Every row gives one point. Each copy is the shape, with its points in the same order, stretched, turned, moved and blurred by noise. Some copies are also mirrored. Which?
(in the rows, 128 means zero)

Shape (7 x 2):
[[113 126]
 [ 82 147]
 [ 46 137]
 [ 92  53]
 [133 124]
 [154 139]
 [156  92]]
Copy 1 (7 x 2):
[[111 110]
 [ 70 124]
 [ 47  99]
 [109  27]
 [135 112]
 [141 128]
 [156  93]]
Copy 1 is: only turned
Copy 2 (7 x 2):
[[128 135]
 [ 91 126]
 [ 64 148]
 [140 209]
 [141 129]
 [160 109]
 [177 154]]
Copy 2 is: mirrored
Copy 3 (7 x 2):
[[127 118]
 [156 125]
 [195 102]
 [118  31]
 [106 117]
 [ 96 148]
 [ 77  97]]
Copy 3 is: mirrored

Shape (8 x 3):
[[152 131 131]
 [131 140 116]
 [101 130 162]
 [214 103 118]
 [162 186  68]
 [ 91 157 171]
 [117 129 105]
 [ 75 203  91]]
Copy 1 (8 x 3):
[[150 133 126]
 [133 149 118]
 [112 158 172]
 [191  80 113]
 [172 163  65]
 [120 189 176]
 [118 142 118]
 [103 223 106]]
Copy 1 is: only turned
Copy 2 (8 x 3):
[[103 128 122]
 [118 153 123]
 [122 142 175]
 [ 89  78  75]
 [ 92 194  65]
 [109 165 187]
 [140 158 121]
 [123 242 135]]
Copy 2 is: mirrored
Copy 3 (8 x 3):
[[149 122 123]
 [126 133 111]
 [ 99 110 148]
 [218 135 127]
 [144 139  49]
 [ 82  90 137]
 [116 152 115]
 [ 57 130  60]]
Copy 3 is: mirrored
Copy 4 (8 x 3):
[[160 120 128]
 [136 146 134]
 [ 98 131  97]
 [203  88 149]
 [204 188 162]
 [101 155  80]
 [130 142 154]
 [130 230 122]]
Copy 4 is: mirrored

Shape (10 x 4):
[[179  91  86  89]
 [145  84 123 109]
 [129  99  49 200]
 [ 98  99 123 145]
 [197 173 151 182]
 [ 98 109 129  86]
 [106 154 149  97]
 [129 103 143 155]
 [147 203  81 152]
 [143 121 144 182]]
Copy 1 (10 x 4):
[[142 115  80  95]
 [128 105 131 123]
 [ 99 101  62 209]
 [ 93 110 145 167]
 [201 191 115 187]
 [ 85 128 157 112]
 [101 174 167 129]
 [134 116 151 171]
 [121 210  76 170]
 [150 136 139 195]]
Copy 1 is: only turned
Copy 2 (10 x 4):
[[144 109  64  87]
 [121  99 105 102]
 [110  79  54 212]
 [115 100 139 159]
 [ 40 181  74 133]
 [152 129 151 113]
 [137 165 160 116]
 [ 84 117 123 139]
 [124 193  71 176]
 [ 59 127 118 155]]
Copy 2 is: mirrored
Copy 3 (10 x 4):
[[151 168 100  86]
 [103 155 125  89]
 [ 88 180  91 210]
 [ 65 129 124 132]
 [161 139 209 169]
 [ 85  98 111  82]
 [107  70 141 101]
 [ 80 142 155 132]
 [170  87 127 192]
 [ 89 147 174 158]]
Copy 3 is: mirrored
Copy 4 (10 x 4):
[[150 126  83  69]
 [128 115 112  92]
 [ 75 114  25 165]
 [ 80 128 119 126]
 [166 182  98 193]
 [ 89 140 141  75]
 [101 183 153  99]
 [105 125 122 145]
 [113 217  59 145]
 [116 139 109 169]]
Copy 4 is: only turned

Shape (9 x 6):
[[150  73 117 141 149  80]
 [103 187 112  45  84 154]
 [ 96 154  95  86 127 208]
 [101 118 128 111 119  88]
 [190  79 145 157 170 140]
 [107 133 145 146 105 123]
 [123 134 109  99 179 171]
 [142  89 179 133 183 152]
 [ 88  94 128  87  60  98]]
Copy 1 (9 x 6):
[[126 120  67 105 112 106]
 [121 117 236  99 155 104]
 [121 118 198 138 211 158]
 [ 95 131 131  92 111 103]
 [185 144  69  91 140 161]
 [118 137 144 132  96 140]
 [135 152 137 109 207 138]
 [146 167 100  75 136 189]
 [ 81  65 163 100  95 112]]
Copy 1 is: mirrored
Copy 2 (9 x 6):
[[131  83 127 126 155  84]
 [ 96 180 102  42  81 175]
 [111 145  80  89 128 216]
 [ 84 110 110  95 121  99]
 [161  97 168 162 179 135]
 [ 84 123 122 137 111 131]
 [123 134 114 101 181 177]
 [114  97 180 138 190 160]
 [ 83  83 102  71  56 116]]
Copy 2 is: only turned
Copy 3 (9 x 6):
[[152  66 118 142 117  77]
 [153 176 124   7 100 180]
 [137 160  83  54 155 202]
 [119 111 135  89  89 105]
 [193  86 126 171 175 122]
 [113 146 132 122 107 141]
 [153 111 112  71 184 160]
 [149  78 168 138 171 152]
 [122 103 110  85  37 149]]
Copy 3 is: only turned

Shape (10 x 6):
[[131 104 243 150  91 116]
 [168 105 163 102 147 180]
 [110 143  70 106  86 120]
 [114 111  90 133  86 152]
 [104 168  82 115  96 126]
 [200 124  71 148 162 166]
 [111 105  70 169 122 132]
 [122 107 166 163 131  99]
 [177 116 102 140 108 138]
 [109 103  80 122 101  90]]
Copy 1 (10 x 6):
[[155 117 212 184  96  73]
 [177  75 167 118 161 143]
 [135 154 106  60  86 148]
 [151 113 109 115  72 162]
 [117 166 113  80 107 156]
 [211 115  96 123 177 194]
 [138 117  75 132  98 160]
 [158 125 131 157 130  84]
 [190 130 113 122 115 162]
 [142 143  85 100  84 113]]
Copy 1 is: only turned
Copy 2 (10 x 6):
[[ 52 112 190 140  57 129]
 [136 109 158  72 133 132]
 [159 156  72 138 119 103]
 [152 114  65 140 115 145]
 [156 162  82 138 118 116]
 [154 111  95  76 208 153]
 [153  87  76 162 149 154]
 [ 93 107 147 172 121 132]
 [114 122  90 103 145 127]
 [143 110  73 161 130  87]]
Copy 2 is: mirrored
Copy 3 (10 x 6):
[[137  66 249 186 179 107]
 [149 125 153 144 148 190]
 [108 137  85 113  95  77]
 [ 96 111  88 150 106 123]
 [ 95 139  95  95  87  73]
 [142  79  67  62 116 183]
 [ 85  82  61 109 124 124]
 [117  75 155 132 189 101]
 [144  75 110 108 115 136]
 [123 116  59 140 147  76]]
Copy 3 is: mirrored

Shape (11 x 8):
[[221 125  95  90 124 148 123 114]
 [125 206  98 115 104 169 133 136]
 [119 124 103 106 112 131 127 100]
 [112 165 145 150  88 146 102  99]
 [109 140 229 126 108  97 139 108]
 [101 107 211 114 173 163  89 130]
 [105 120 171 143 130 160 132 119]
 [115 109  94 152 146 160 118 142]
 [150 128 100 107  92 133 107 143]
 [110 158  98 139 231  98  96 111]
 [119 124 114 155 137 157 109 149]]
Copy 1 (11 x 8):
[[249 105 138  91 135 111 143 128]
 [172 172 113  77  77 126 106 116]
 [155  95 117 102 118 127 104 111]
 [149 144 134 155  88 129  85  94]
 [ 92 133 198 164 110  86 132 103]
 [110 154 181 148 175 157 118 118]
 [119 130 149 148 120 150 136 117]
 [152 133  85 128 138 152 122 140]
 [186 124 125 106 111 112  96 154]
 [126 164  65 113 199 104 111  76]
 [151 152 101 137 129 143 113 144]]
Copy 1 is: only turned
Copy 2 (11 x 8):
[[201  59 157  94  79 150 126  88]
 [151 158 122 130  89 126 131  40]
 [101  87 138 117  88 144 137  92]
 [ 96 127 147 155  88  94  91  86]
 [ 64 138 215 146 113  83 155 143]
 [ 66 121 187  62 158  91 103 125]
 [ 85 116 173 122 151 119 110  96]
 [119  89 102 112 148 152  99  94]
 [136  79 119 111  98 112 135  92]
 [113 162 117  78 106 191  88 166]
 [118 106 114 115 149 137  99  97]]
Copy 2 is: mirrored

Shape (12 x 9):
[[ 68 147 102 150 117 123 112 195 142]
 [114 123 173  93 175 132  92 101  86]
 [145 103 128 124 153 110  66  77  87]
 [152 141 182 117 191 147 103 108  79]
 [110 111 126 176 148 139  81 199 120]
 [151 109 146  69 204 112  96 121 148]
 [ 96 192  90 134  80 182  63 181 160]
 [131 169  99 137 119 116 150 132 162]
 [ 76 104  76 103 120 165 189 109 198]
 [130 101 210 101 151  96  99  70 133]
 [130 105  95 128  70 174 170 144 200]
 [ 84 106  96 189 136 163 158 108 237]]
Copy 1 (12 x 9):
[[104 101  93 112 101 137 120 169 169]
 [ 93 115 196 100 179 149 118  99 114]
 [106 107 152 103 189 103  95  81 100]
 [105 132 191 127 209 160 126 113 109]
 [129  81 121 128 151 140  88 179 156]
 [119  74 177  68 218 121 174 101 153]
 [118 140  60 101 116 187  86 127 194]
 [121 136  80 127 135 114 177 126 145]
 [120  57  75  98  95 153 212  90 126]
 [138 119 212 128 151 103 146  71 128]
 [185  96  58 111  93 152 185 117 129]
 [135  47  65 179 100 136 190  94 162]]
Copy 1 is: only turned
Copy 2 (12 x 9):
[[ 73 167  90 137 107 124 120 141 188]
 [111 137 179 101 151  86 108 117 101]
 [146 123 147 126 150  67  53 122 102]
 [127 145 184 131 158  94 105 136  72]
 [ 70 156 141 187 104 104  82 164 155]
 [147  96 189 101 171 123 118 164 135]
 [127 207 104 148  97 186  73 117 191]
 [164 157  77 133 146 125 130 143 153]
 [128 104  55 145 187 171 164  78 187]
 [177 129 202 114 152  53 138 100 126]
 [153 118  70 185 117 182 151  87 179]
 [139 149  74 215 223 141 128 100 214]]
Copy 2 is: only turned

Shape (14 x 11):
[[104 147 171 126 108 178 181 174 172  99 117]
 [135 117 127 128  70  97 165 146 189 189  80]
 [160 108 141  86 105 167 144 127 136  44 166]
 [160 113 152 157 132 123 104 129 173  84  83]
 [107 109 111  73 162 191 169 210 106 155 126]
 [122 141 130  45 117 115 151 147 139 121  86]
 [152 130  94  96  88 146 121 128  99  93  87]
 [187 188 132 185  78 156  88 138 165 100 107]
 [135  76 180 212 127 168 113 116 131 123  91]
 [119 154 100 122 129  94 149 144  91 114  98]
 [123 147  34  88 170  70 155  92 132 126 164]
 [ 87 137 155  90 140  67  95 141 100 113 142]
 [125 151 248 102 182 167 180  88 148 108 181]
 [ 67  94  53  86 129 170  99 130 142 102 116]]
Copy 1 (14 x 11):
[[119 105 195 132  99 140 124 201 168 132 117]
 [ 76  93 125 131  81  54 108 158 170 190  73]
 [169  65 154  71 120 157 154 158 142  80 153]
 [135 110 113 126 162  95 113 173 119 104  60]
 [131 103 199 135 157 165 108 128 180 207 169]
 [105 132 172  56 125 111 127 131 142 158 125]
 [155 111 132  94 103 149 117  95 126 137  94]
 [197 133 115 167  78  99  97 178 138 106  66]
 [117  84 100 194 141 141 105 178  90 139  71]
 [127 133 167 132 123  95 142  76 135 130 109]
 [104 134 101 100 155  70 178  53 198 114 181]
 [107 118 173 113 142  67 102 102  98  99 169]
 [135 145 152 118 136 142 187 249 102 130 212]
 [ 79 101 117  96 145 165  71  86 189  99 131]]
Copy 1 is: mirrored
Copy 2 (14 x 11):
[[122 130 146 135 127 168 174 142 178  61 156]
 [105 152 189 105  51  82 127 147 171  92  96]
 [152  68  84  92 144 145 172  92 138  64 157]
 [121 126 136 137 163  87 107  91 177  52  99]
 [150 135 113  98 143 185 168 215 137 151  96]
 [ 85 105 133  75 124 123 184 142 188 121  88]
 [ 97  81  82 118 102 117 151 116 134  92  62]
 [137 118  83 198  84 107 105  66 191  53  98]
 [127 144 174 173 160 119  80  95 103  73 107]
 [ 75 152  84 127 132 100 164 135 136 128  92]
 [107 202  28  30 136 101 145 114 138 140 120]
 [ 55 124 112 106 171  95 133 131 176 170 152]
 [156 148 168 100 203 172 208  42 162 133 215]
 [ 73 132  75  57 141 185  83 158 135  97  73]]
Copy 2 is: mirrored
Copy 3 (14 x 11):
[[135 146 202 132 162 179 138 152 187 101 163]
 [131 121 150 172  52 134 155 148 196 166 120]
 [192  97 174  90 134 137 127 113 118  57 167]
 [148 126 150 179 144  98  98 136 163  82 101]
 [132 140 132  64 133 217 138 223 123 137 126]
 [166 156 169  67 100 129 146 140 161 115  87]
 [155 143 120 112  75 146 137 109 116  67  79]
 [175 195 132 210 110 138  94  84 158  77 156]
 [ 97  91 164 230 154 145 117 138 119 107  94]
 [128 177 118 110  99 120 179 144 109 116 102]
 [164 139  42  56 108  76 188 115 107 155 126]
 [112 158 167  67 110  80 123 138  79 153 118]
 [194 118 245 120 243 148 146 113 112 159 148]
 [ 96  97  61  56 106 148  93 113 145  92 102]]
Copy 3 is: only turned

Shape (16 x 12):
[[ 82 111 106  21 120 159 174 112 158  99 120 148]
 [ 82  81 155 123 117 177 160 112 152  98 115 102]
 [107  90 150 141 221 140 123 128 121  91 121 138]
 [109 151 144 139 121 113 114 143 154  99 133 108]
 [175 117   7 151 152 134  99  89 115 109 113 125]
 [155 138 154 140 120 168 159 140 157 115 137 108]
 [ 89  90 118  64 105 144 111 103 156 120 138 124]
 [ 81 152 117  80 104 116 107 163 161 141 104 127]
 [111 148 134 152 117 107 128 133 125  90 135 137]
 [124 140 154 141 133 120 138 143 171 116 125 155]
 [ 92 119 106 135 106 146 121 150  97 119  68 145]
 [191 124 159 143 105 119 116 121 115 107  77 131]
 [ 78 145 163 137 117 178 115 141 128 117 111 150]
 [159  42 162 103 124 120 139 136 129  98 141 141]
 [ 80 113 158 153 124 111 105 133 163 117 111 140]
 [ 95 122 150  91 132 107 154 119 136 143 139 137]]
Copy 1 (16 x 12):
[[112 134 102  17  99 154 127 114 167  81  86 139]
 [105  79 151 112  82 150 122  99 167  92  74 118]
 [132  88 161 140 188 119 134 109 145  86 107 149]
 [133 126 118 140 113  93 105 155 153 122 130  99]
 [169 129  21 143 179 141 107  50 110 117 122 112]
 [170 123 136 141  95 165 119 140 151 105 119  84]
 [110  89 110  57  99 132 105 110 149 127 128 135]
 [121 141  88  82 110  94  89 175 160 163 100 135]
 [133 134 104 147 108  90 132 146 132 107 129 125]
 [161 135 123 143 111 110 119 158 172 117 124 146]
 [130 113  91 122 121 107 104 132 105 122  44 155]
 [213 114 132 135  97  89  99 113 115 113  99 118]
 [114 128 146 139  97 127  89 152 125 121  95 155]
 [191  41 139  88 100 122 147 118 139  88 122 142]
 [123 102 121 149 107  78 109 142 164 134 111 158]
 [131 131 136  84 109 115 152 138 152 141 122 135]]
Copy 1 is: only turned
Copy 2 (16 x 12):
[[ 78  85 130  52  95 177 163  66 169 100 150 136]
 [ 71  81 162 161 101 174 170  94 149 129 128 126]
 [110  81 161 160 202 157 138 118 132  81 115 166]
 [106 143 147 134 121 119 146 164 169 113 126 139]
 [197 102  26 169 139 128  90 102 148  76 123 112]
 [139 146 160 151 108 175 174 134 150 136 149 129]
 [ 84  86 145 102 100 128 113  80 166 117 157 123]
 [ 90 129 119  70  96 127 116 150 169 144 123 159]
 [111 140 129 145 120 106 162 156 144  93 130 157]
 [125 140 153 133 130 122 171 134 166 130 131 184]
 [102 104  92 134  86 148 126 134 103 119  91 176]
 [178 138 158 140  98 120 153 116 106 116  84 144]
 [ 69 146 152 147 100 163 127 128 128 122 128 192]
 [149  48 193 132 119 118 169  99 121 110 155 142]
 [ 86 111 153 153 128  98 143 134 164 132 112 183]
 [ 89 120 143  89 144 118 168 108 136 133 147 141]]
Copy 2 is: only turned
Copy 3 (16 x 12):
[[ 77 120 118  28 111 135 183  94 134 144 149 162]
 [ 82  86 159 128 102 160 170  98 144 119 136 132]
 [145 102 154 118 185 168 118 135 122  69 147 134]
 [114 149 134 120 115 154 108 141 157 134 108  92]
 [132 107  12 122 174 116  65  84  85 103  97 113]
 [122 153 124 172 125 149 145  94 168 128 130 121]
 [ 80  96 126  68 110 133 123  91 145 155 161 109]
 [ 73 137 122  75 122 149 121 155 153 190 109 122]
 [142 141 129 119  96 138 107 144 129 125 104 107]
 [145 137 143 128 125 145 115 130 176 135 110 144]
 [ 76 116 118 123 115 143 103 138  80 145  95 156]
 [118 159 157 163 137  98  84  85 122 118  90 122]
 [103 140 153 133  92 191 107 123 124 141 135 156]
 [111  99 169 129 135  64 131 108 146  95 172 123]
 [121  99 156 116 111 161  97 144 158 139 105 117]
 [138 119 152  92 129 128 152 120 139 169 145 124]]
Copy 3 is: mirrored

Shape (18 x 12):
[[159 104 121 178 133  87 137 101 150  92 117 132]
 [124 141  86  93 124 110 197 168 125 105 127 138]
 [ 78 134 159 129 151  94  79 116 193 126 156 150]
 [101 187 138 124 136 137 115 153 144  65 106  87]
 [114 142 113  73  91 157 126 125 154 119 132 129]
 [117 107  84 113  91 120 162  95  82  99 114 154]
 [100 134 135 134 144 157 125 180 115 158 156 146]
 [104 102  86 122 126 164 155 166 126 217 107 120]
 [106 115 141 111 136 184  83 135 156 165  84  99]
 [132  92 102  78 166 141 115 106  91 121 148 148]
 [ 88 158  62 116 180 143 154 158  91 100 128 148]
 [106 120 139 176 144 100 121 103 159 197 130 159]
 [117  98 107  82  97 139  43 123 140  70 110  60]
 [ 90  70  79 138 106  91  68 165 122 173 224 122]
 [184 170  47 128 143 127 121 155 124 112  99 126]
 [111 144 113 105 123 119 153 128  93 184  91 110]
 [119 136  98  95 137 115 128  95 160 153 144 139]
 [130 138 114 155 103 114 165  96 164 148 145 100]]
Copy 1 (18 x 12):
[[144 136 120 174 108  86 133  60 122 172 131 109]
 [139 192  98 125 106 101 101 185 142 173 154 149]
 [118  70 173 189 200  56 123 100 136 107 119 108]
 [143 194 163 141 156 141  83 115 118  91 151 139]
 [149 123 147 111 140  89 125 164 130 127 210 142]
 [112 144 121 104  41  85 163 137 154 157 181 122]
 [104 114 104 141 146 123 148 194 115 118  99 104]
 [171  72  64  84 112  93 116 188 126 122 116 106]
 [186  71 149  95 146  93 125 129  94  73 136 123]
 [ 89 136 135  83 111  58 194 129 114 146 124 152]
 [ 99 195  88 126 104  91 143 170 131 111 121 157]
 [147  19  98 162 150  83 130 103 149 139 101 110]
 [125 158 206  92 123  60 104  76  72  88 174  86]
 [ 38  77  99 149 155  38 126 152 120 145  94   7]
 [119 170  73 133  97  94  88 117  69 152 149 186]
 [147  87 104  60  95 128  92 147 149 140 139 140]
 [134  84 108 117 155  52 125 119 151 147 164 154]
 [166  99  89 134 147 100 111 104 166 162 177 108]]
Copy 1 is: only turned
Copy 2 (18 x 12):
[[113 160 133 172 121  51 114  86 163 184 133  96]
 [143 181 158  78 112 127 153  97 105 156  98 116]
 [104 128 176 112  70 108 104  85 162  95 169 113]
 [ 89 131 160 130 112 178 145  61 127 122 153  81]
 [125 117 133  66 105 153  86  81 109 156 123 139]
 [ 90 189 108 100 136  89 103 114  89 165 133 149]
 [141 147 112 129  80 166 136 146 124  79 127 149]
 [144 147 116  99 154 166  86 164 128 123  93 168]
 [132  87 118 129 152 177  67  99 123 118 135 139]
 [135 139  85  91 118  98 106 128  73 110 135 102]
 [110 188 124  89 107 153 154 109  94  60 112 100]
 [118 175 139 133 105 104  92 131 194 118 161 144]
 [ 76  64 148 126 142 139  61  95  81 169 120  78]
 [ 75 133 158 113  42 101  85 203 131 110  89 128]
 [144 188 138 131 107 150  92  87 136 138  90  48]
 [143 180 143 104 155 163 114 155 115 141 157 119]
 [136 160 134  64 109 115  84 105 138 136 133 105]
 [106 155 129  94 120  98 107 121 179 186 127 125]]
Copy 2 is: only turned
Copy 3 (18 x 12):
[[156 109  78 161 115 139 124  96 147 109  98 122]
 [108  93  53 171 145  75 175 122  79 119 163 150]
 [ 98 176 120 117 111 124 190 134 186  43 134 159]
 [132 173 107 113 140 119 143 100  83  44 145 145]
 [113 133 109  93 132 102 161 156 116 127 169 184]
 [143 104 106 189 127 112 145 119  92 183 124 208]
 [139 136 157 151 119  91 171 173 122  86 124 109]
 [114 100 149 153  91 131 167 196 131 123 197 104]
 [114 157 179  80 100 183 155 173 143 100 160 116]
 [119 161 155 164 172 142 188 149 136 190 115 176]
 [130 171 102 220 156 107 194 157  74 115 141 162]
 [121 137 126 165  59 117 158 150 182  83 141 109]
 [125 147 172  72 182 205 119 126 155 123 163 210]
 [140 105 192 162 158 121 148 192 222 104 174 178]
 [120 145  66 176 163 124  99 184 101 129 165 129]
 [ 90 128 140 168  93 107 146 125 114 134 197 136]
 [ 99 158  95 141 122 112 175 152 161 133 182 165]
 [152 116  88 131  83  93 132 110 153 105 181 128]]
Copy 3 is: only turned
Copy 4 (18 x 12):
[[102  77 131 157 180 114 158 125 134 118 123 103]
 [152 127 125 138 100  62 110 100  95 157 111  87]
 [ 56 132 182 132  82 144 136 139 161 141 157 105]
 [104 173 148 162 120 155 131 104  99 116 112  74]
 [138 157 153 137  56 104 134 116 151 116 108 110]
 [128  99 154 124 115  83 145  68 119 111 110 127]
 [125 164 181 123  96 108  85 129 117 177  91 134]
 [124 148 100 132  88  74  66 131 128 149  55 155]
 [ 97 188 124 139 109 122 105 138 152  98  92 153]
 [140 127 185  76 118  80  92 115 128 100 134 134]
 [111 142 186 133 109  73  69  78  91 130  99  88]
 [ 80  96 128 130 121 128  98 128 175 167 121 142]
 [ 94 161 169 157  81 146 176 148 103  38 113 129]
 [ 83  82 221 133  26 128 125 182 101 153  96 159]
 [162 116 151 190 121 101  84 120 105 109 117 114]
 [143 133  79  98 105 116  74  91 117 143 109 142]
 [119 107 135 122  81 107  99 121 159 124 128 110]
 [116  88  89 142 110 132 134 125 154 139  80  89]]
Copy 4 is: mirrored

Shape (16 x 12):
[[ 65 167 122 127 122 187 189  84 143 195 138 150]
 [ 76 105 164  53  75  70 146 167 161  97  89 175]
 [160 176 177 123 183 132  92 112  90 204 125 171]
 [ 55 136 103 132  71 158 115 136 106 115  97 140]
 [ 90 157 104 108 115  96 154 134 173 146 157 147]
 [159 103 129 117  66 144  85 135 124 211 148 119]
 [155 146 142 170 107 119 192 144  79 163 175  72]
 [ 65 153 195 118 133 116 102 105 178 140 174  70]
 [121  90 198 120 182  98 166  69 182 181 165 119]
 [ 73 122 106 161  72 152 175 144 137 103 128 178]
 [165  69  89 106  94 174 112 168 125  94  68 149]
 [ 86 113 144 123 172 117  76 134 145  97  62 147]
 [137  78 163 104 155 101  90 151 108  96 167 131]
 [148 142 112 137 115 152  74  59  71 143 147  85]
 [ 90  57 139 148 149  94 172 126 132 190 100 122]
 [ 65 176 158  83 182 148 110 161  78 177 154 106]]
Copy 1 (16 x 12):
[[ 40 175  60 112 149 115 121  89 148 155 185  97]
 [100 177 242  39 137 135 120 106 130 105 115 151]
 [148 174  75 171 197 136 147 136 115 214 154 127]
 [ 69 139 125  95 131  89  60 115  83  86 141 156]
 [116 153 133  62 178 111 145 100 156 114 159 102]
 [187 126  84  90  93 178 106  64 122 147 139 140]
 [184 199 107 172 118  87  98 121 174 117 165 103]
 [112 131 137 110 178 128  74 172 205 123 129 133]
 [116 118 147 112 145 125 154 141 247 198 156 108]
 [ 87 147 138  99 131  91  82  72 134  80 182 130]
 [145  86 151 128  85 172 136  73  77  95  85 141]
 [ 89  82 167 122 179 100 125 143 139 124  87 173]
 [161 101 185 133 120 145 138 182 133 126 153 150]
 [133  90  87 178 100 100  67 146  99 156 141  82]
 [131 125 142 109  90  61 146  99 218 158 139 164]
 [123 212  85 148 169 132 142 224 100 117 138 153]]
Copy 1 is: only turned
Copy 2 (16 x 12):
[[ 72 169 126 147 127 227 202 103 110 132 194 162]
 [121  95 147 119  79  35 197  33 189  88 152 157]
 [ 86 145 131 193 215 173 128 100 141 179  90 149]
 [ 99 119 123 169  33 128 200  83 127 133 142 147]
 [121 138 131  93 114 118 174 122 132 137 189 163]
 [169 132 127 110  97 172 163  68 143 195 105 125]
 [ 94 124 162 109 109 187 120 142 150 159 161  62]
 [ 93 134 165 119 105 137  89  46  79 187 192 163]
 [ 86 144 105 101 161 186  75  74 141 131 172 160]
 [108  71 114 142  39 148 206 113 158  99 180 142]
 [154  71  93 151  79 145 200  82 119  65  77 108]
 [ 81 106  84 186 118  94 128  80  99 108  95 168]
 [113  81 144 114  89 110 104  97 154 113  72 163]
 [144 169 136 173  85 188  97 110 117 163 115 121]
 [ 60 157  52  99 107 153 127 100 191 119 113 146]
 [ 30 166 175 137 153 153 154 109  99 183  71 184]]
Copy 2 is: mirrored
